Every row gives one point. To make a cloud, some directions were put in groups of two or more. Within a group, all points are equally far from the middle, so they leave a hole (a ring in 2 directions, a hollow ball in 3). The other directions are filled evenly. Then the cloud was stretched, turned, moved and blurred a little. Count the holes, and give their numbers of directions, smallest first.

Cloud:
[[-70, -30],
[48, 58],
[92, 12],
[13, 13],
[-46, -29],
[-22, -35],
[26, -69],
[55, 13],
[63, -12],
[-72, -8],
[8, -45],
[14, 42],
[-5, -22],
[51, 57],
[16, -64]]
Holes: 0

Cloud:
[[-37, 20, -17],
[-12, 23, 66],
[80, -7, -72],
[-53, 27, 72],
[95, 54, 19],
[-58, -46, -10],
[26, -10, -27],
[83, 57, 7],
[6, 7, -26],
[52, 31, -41],
[80, -9, -24],
[37, -2, 73],
[6, 66, -28],
[-24, 40, 19],
[29, 22, 5],
[-2, -64, 29],
[46, -25, -14],
[43, 79, 4],
[55, -6, -67]]
Holes: 0

Cloud:
[[12, 53, -14, 32],
[58, 59, -46, -25],
[54, -42, -68, -28],
[74, 13, 10, -56],
[-4, 4, 45, -68],
[-21, 35, 68, 0],
[44, -46, -94, -9],
[-70, -36, -32, -12],
[37, -45, -86, 46],
[-13, 33, -34, -38],
[39, 19, -54, 51],
[43, 66, -35, -22],
[-11, -60, 17, 18],
[31, 72, -20, -18],
[98, 55, -32, -15],
[40, -1, -88, -25],
[-70, -33, -7, 31],
[1, -39, 12, -56],
[-18, 10, -55, -28],
[63, -28, -55, -39],
[-20, -73, 7, 10],
[60, -13, 7, 25],
[58, 18, -52, 47],
[56, 58, -47, -26],
[86, 20, 8, 8],
[73, -1, -65, -39],
[-8, 70, 30, -20],
[-5, -62, 12, 19],
[-10, -5, -57, 55]]
Holes: 2 (2, 2)

Cloud:
[[18, 1, 60, -8, -59, 36, 0, -13],
[33, -27, -13, 23, 83, -76, -79, -13],
[32, -70, -40, 2, -5, 2, -34, 29],
[-42, 4, 39, -49, 13, 14, -28, 56],
[-53, 54, -24, 4, 40, -9, 18, 2],
[45, -43, 94, 15, 71, 65, -23, -51],
[18, 13, -1, 20, 66, 13, 27, -68],
[-18, -17, 46, -10, -35, -35, -30, -46],
[33, 51, -8, 27, -40, 16, 76, 64],
[47, 1, 29, 16, -44, -55, -30, 69],
[-8, -23, 6, -35, 28, 0, -36, 112],
[3, 82, 44, -7, -55, 52, 42, 7],
[-46, 34, -2, 26, 62, 54, 5, 39],
[55, -87, 49, 22, 4, 15, -14, 15],
[-41, 54, 49, -10, -12, -24, 25, 30],
[37, 11, 36, -19, 74, -25, -117, 50],
[54, -2, 83, 34, -43, 6, -24, -2],
[60, -23, -60, -20, 24, -53, -29, 33],
[50, -75, 4, 68, 14, 63, 63, -22],
[-32, 84, -30, 29, 4, -69, -32, 43],
[-10, 8, -19, 51, 10, 31, -53, 4],
[27, -82, 45, 4, -22, -18, -59, 25],
[0, 6, 31, -17, -66, 72, 37, 34],
[35, -6, 5, -39, 23, -40, 58, 37],
[-23, -5, 25, 7, 64, -11, 16, 47],
[5, 52, -64, -8, 19, 11, 37, -20],
[-26, 65, -40, 19, -49, -2, 102, 14],
[7, 30, 46, 55, -28, -2, -34, 57],
[32, -82, -8, 86, -30, -39, 31, -22],
[-1, -17, 56, -17, 15, -41, -60, -54],
[-22, -5, 74, -12, 39, 27, -97, -17],
[74, -72, 7, 27, 36, 12, -37, 15],
[-3, -65, 18, 80, -24, -1, 74, -4],
[66, -65, 79, 50, 9, 32, -22, -19],
[-19, 13, 13, 52, -64, 37, 6, -21],
[56, -31, 74, 30, -21, 50, -4, -87],
[-25, -3, -80, -59, 29, -59, -40, 62],
[-18, -52, -6, 7, 53, -35, 20, 81],
[-26, 3, 6, 59, -18, 57, 46, 43],
[-40, 22, 15, -45, -73, -1, 41, 36],
[-2, -11, -60, -1, 52, -82, 43, 49],
[-24, 39, 39, -64, 22, 77, 3, 28],
[-45, 38, 21, -10, 53, 81, -53, -9],
[9, -38, 41, 51, 20, -24, 41, -78],
[18, 63, 14, 22, 49, -32, -47, 82],
[-5, 61, 40, 73, -15, 73, -11, 20],
[-40, 4, -26, 22, -56, 8, 107, -20],
[17, 30, -3, 8, 72, -24, -89, -34],
[-10, -19, 5, 12, 46, -31, -20, 103],
[35, 26, 29, -6, 38, -2, 60, 3],
[-31, -44, -9, 57, 54, -46, -72, -4],
[35, 22, -38, 81, -5, 6, 64, -2],
[38, -53, -10, -5, -10, -60, 69, -24],
[-14, -51, 16, 97, 15, -25, 5, 19],
[-10, 19, 28, -41, 59, -41, -121, 41],
[28, -7, -17, 27, 40, -31, -2, 98],
[37, -49, -35, 47, 21, -67, 17, 86],
[35, -29, 44, -34, -5, 107, 32, -49],
[16, 37, 76, -19, 7, 63, -27, -72],
[-51, -59, -4, 31, 15, -4, -7, -18],
[36, 21, 4, -15, 86, 45, 58, 7],
[-12, -57, 48, 13, 3, -13, 26, 57],
[-20, -34, 5, 86, -53, -42, -20, -21],
[3, -18, 46, 24, -61, 8, -43, -8],
[15, 95, -9, -3, -36, 13, 32, 67],
[54, 90, 43, -20, -12, 52, 2, -2],
[-19, 101, 55, 9, -31, 41, -2, -42],
[30, 21, -38, 43, 69, -36, 4, -8],
[72, 5, -20, 49, 46, -33, 16, 22],
[66, -33, -13, 33, -38, -16, 98, 24],
[-19, 86, -66, -19, -8, 13, 35, 17],
[2, 11, 2, 34, -65, 53, 22, -38],
[73, 2, -11, -13, 5, 40, -35, 37],
[-18, 41, 95, 8, 61, 68, -57, 9],
[12, -33, 7, 40, -12, -70, 46, -58],
[-3, -51, 80, 1, 20, -28, -65, 48],
[68, -24, -2, -11, -12, -10, 61, -32],
[-2, 2, -41, 81, -37, -69, 14, 14],
[38, 8, 43, 31, 106, 17, 2, -48],
[60, -110, -5, 18, -24, -5, 49, 32],
[23, 16, 54, 19, -45, -15, 64, 20],
[4, 1, -36, -15, 45, -51, 70, 49],
[72, -22, 54, 64, -10, 43, 74, -63],
[-42, 6, -15, 29, -50, 66, 48, 44],
[-30, 65, 0, -23, 57, 8, -90, 30]]
Holes: 2 (3, 3)
